Every row gives one point. The last column is the point's height on a tilted bowl or saddle (a function of degree 2), plus a little noise. Along how many of its main directions does it bend up, bend down or stay straight?

Points (11 x 3)
0.035 -0.052 -0.015

-0.021 -0.032 -0.052

-0.008 0.070 -0.017

0.002 0.051 -0.040

-0.009 0.027 -0.065

0.055 0.045 0.009

-0.071 -0.061 0.041

0.073 -0.034 0.020

-0.015 -0.033 -0.053

-0.041 -0.039 -0.031

0.009 0.012 -0.066
Directions: 2 up, 0 down, 0 straight

Points (15 x 4)
-0.007 -0.051 -0.033 0.034

0.000 0.004 -0.037 0.022

-0.007 0.015 0.080 0.038

0.010 0.036 -0.021 0.022

0.022 0.004 0.017 0.017

0.022 0.014 -0.024 0.021

0.026 0.043 0.003 0.024

-0.003 -0.050 -0.018 0.030

0.058 0.020 -0.018 0.035

-0.022 -0.020 0.036 0.024

0.002 -0.024 0.040 0.023

0.053 -0.030 0.072 0.049

0.047 -0.043 0.097 0.067

0.090 -0.054 0.012 0.065

0.001 -0.106 0.068 0.084
Directions: 3 up, 0 down, 0 straight

Points (24 x 5)
0.106 0.007 -0.044 0.053 0.084

0.026 0.030 -0.014 0.039 0.021

-0.046 -0.016 0.005 -0.019 0.011

0.040 -0.097 -0.038 0.061 0.084

-0.067 -0.003 -0.088 0.042 0.077

-0.046 -0.031 -0.017 -0.001 0.017

0.001 -0.071 -0.029 -0.056 0.038

-0.040 -0.024 0.047 0.035 0.025

0.044 -0.007 -0.006 -0.053 0.014

-0.035 -0.101 0.025 -0.009 0.055

-0.024 0.021 0.000 -0.009 0.004

0.003 -0.022 0.035 0.003 0.005

0.080 0.020 -0.038 0.074 0.076

-0.005 -0.073 0.055 -0.006 0.033

0.047 0.009 -0.060 -0.051 0.033

0.041 -0.039 0.001 -0.025 0.013

-0.025 0.058 -0.014 0.032 0.031

0.000 0.035 -0.006 -0.037 0.008

-0.019 0.020 0.037 -0.019 0.007

0.002 -0.013 0.008 0.061 0.023

-0.047 0.004 -0.018 0.075 0.047

0.024 -0.038 0.004 0.088 0.053

0.032 0.015 -0.029 -0.005 0.010

0.021 -0.043 0.067 -0.049 0.031
Directions: 4 up, 0 down, 0 straight
